Each row is a point. The last column is the point's height on a tilted bowl or saddle (a function of degree 2), plus a little noise. Along how many of its main directions does it bend up, bend down or stay straight?
(in the rows, 128 means zero)

Points (16 x 4):
[[100 130 106 146]
 [119 152  94 150]
 [120 109 103 142]
 [143 122 123 146]
 [144  86 188 181]
 [127 119 159 151]
 [132 163 146 147]
 [127 121 141 145]
 [103 153 142 143]
 [140 118 109 144]
 [122 136  91 148]
 [204 133 102 181]
 [102  77 190 177]
 [128 139 102 146]
 [110 134 154 146]
 [ 51 196 100 177]]
Directions: 2 up, 0 down, 1 straight

Points (43 x 7):
[[130 123 104 121 148 192  92]
 [114 172 130 105 104 169 104]
 [152 127  82 123  94 111 143]
 [141 104 184 114 132 210  66]
 [158 179 116 137  75 148 140]
 [ 96  83  88 152 133 195  74]
 [101 100 154  99 115 167  84]
 [100 204 133 151 162 131  99]
 [ 94  80 124 123 153 167  76]
 [ 77 156 128 132  97 116 101]
 [127 142 152 149 175  88 140]
 [160 129 118 128 143 147 123]
 [138 105 160  95  89 172 100]
 [102 123 177 124 114 181  87]
 [117 167  78 188 209 123 131]
 [154 143 164 150 145 116 130]
 [120 134 101 156 123 152 122]
 [124 115 110 162  81 141 151]
 [185 103 111 124 152 150 114]
 [137  70 110 107  86  80  90]
 [137 141  99  99 144 134 116]
 [123 138 101 142 117 156 120]
 [152 128 109 122  86  96 142]
 [167 144 125 133 134  75 136]
 [173 122 119 106  91 177 131]
 [129 131  69 137 137 151 103]
 [117  50  88 162 159  97  68]
 [132  95 189 117  80 161  77]
 [135 110  66 112 117 125 108]
 [136  86 105  94 101 111 101]
 [136 102 133 114 139 126 106]
 [119 117 196 125  94 130  79]
 [132 165 118 112 102  91 114]
 [122 145 190  81  84  91  59]
 [155  90  98 119  83  82 130]
 [145 104 117 139 155 141 112]
 [142 153 127 145 123  96 130]
 [ 88 126 182 112 146 158  92]
 [180 129 129 111 178 146 141]
 [159 142 169 135 181 124 148]
 [130 153 135 134  85 135 130]
 [144 133 131 168 109 138 136]
 [156  94 142 152 137  80 118]]
Directions: 2 up, 3 down, 1 straight

Points (75 x 9):
[[187 104 168 178 136  83 131  99 141]
 [156  91 149 153 114  99 137 154 117]
 [107  96 133 102  90 148 128 129 134]
 [114 156 112 159 117 154 131 150 133]
 [158  99 167 162 135 123 146 166 107]
 [145 117  74 138 132 143 116  93 132]
 [171 107  47 161 112 150 108 114 173]
 [183 144 134 104 154 158  89  88 188]
 [119 132 189 129 135 128 188  94  93]
 [ 88 128  86 182  86  81 180 159 173]
 [137 172 121 157 109 112 134 105 145]
 [111  88 129 103 103 136  86  99 131]
 [103 171 163  92  89 135 170 116 121]
 [172 134 124 136 136 161 103 115 162]
 [ 89 115 137 106 138  99 142 124 117]
 [156 123 178  97 112 117 151 123 112]
 [110 134 131 133  85 101 126  89 142]
 [151  98 125 141 170 139 107  96 149]
 [ 56 167  96 122  85 179 141 113 179]
 [127  86 124 182 130 126 102 110 155]
 [ 82 115 141  99 142 145 144 107 119]
 [123 114 129 104 138 110 110 171 141]
 [205 126 169  98 124 122  99 130 208]
 [ 69 121 110 116 160 121  43 154 103]
 [129 114 126 108 151 144 170 178 121]
 [ 62 159 130 159 120 139 194 131 166]
 [102 113 200 115 113 139 168 121 104]
 [105 108 146  80 150 118 104 152 142]
 [ 89  86 117 132  84 150 124 115 139]
 [174 150 109 156 185 108 124 128 178]
 [120 101 142 136 136 113 115 124 133]
 [128  97 162  84 137  98 125 202 165]
 [148 134  93 110 126 162 158 149 139]
 [139  72 144 114 102 126 120 127 142]
 [139 130 135 176 150 105  89 127 172]
 [109 110  81 153 134  82 137 108 135]
 [ 89  60  94 133 132  76 133 140 119]
 [ 88 109 129 104 102 144 147 160 131]
 [138 134 140  98 103  96 105  66 135]
 [154 150 102 142 137 105  76 166 174]
 [ 95 146 108 189 106 202 101 116 157]
 [125 136 139 130 178  89 152 125 127]
 [ 79 168  99 150  86  94  89 157 184]
 [ 96 113  82  90 157 149 111 131  80]
 [117 113 163 104 137  99  97 155 155]
 [126 141 176 133 163 119 135 177 132]
 [172 172 147 135 120 106 124 118 138]
 [ 56  81 195 101 123 107 120 155 184]
 [100  86 111  70 115 107 161 131 123]
 [132 126  97 116 107  88 175 159 122]
 [105 114 179  83 131 137 142  76 126]
 [163  90 136 106  98 148 151 117 130]
 [184 111 109  31 137 152 130 137 232]
 [146 124 137 135 149  94 189 138  97]
 [166 133  58 151 106 138 118 163 173]
 [140 121  78  72 188 151  78 113  93]
 [110 103 162 161 105 132 163 117 104]
 [169 121 101 157 108 134 114 116 157]
 [119 169 167 104 153 114 140 149 123]
 [148 131 111 111  94  91 148 130 134]
 [163 145  90 108  98 101 135  89 166]
 [126 134 103 120 144 115  92 132 129]
 [139  91 182  93 125  70 127 136 142]
 [ 89 112 141 123 123  97 101 155 144]
 [184 173 171 156 117 172  99 186 137]
 [106  89 148  86 177  87 141 202 152]
 [114 148  81 140 111 123 105 163 144]
 [177 139  95 131 134 112 137 150 157]
 [ 93  99  87 134 112 147 140  92 121]
 [155 139 113 122 110 166  68 117 162]
 [132 109 134 182 146 127 176 151 102]
 [186 130 200 130 134 118 117 113 149]
 [154 140 104  96 124 100 163 154 135]
 [ 75 161 178  91 162 125  96 125 141]
 [ 87  49 109 101 145  65 166 123 101]]
Directions: 4 up, 1 down, 3 straight
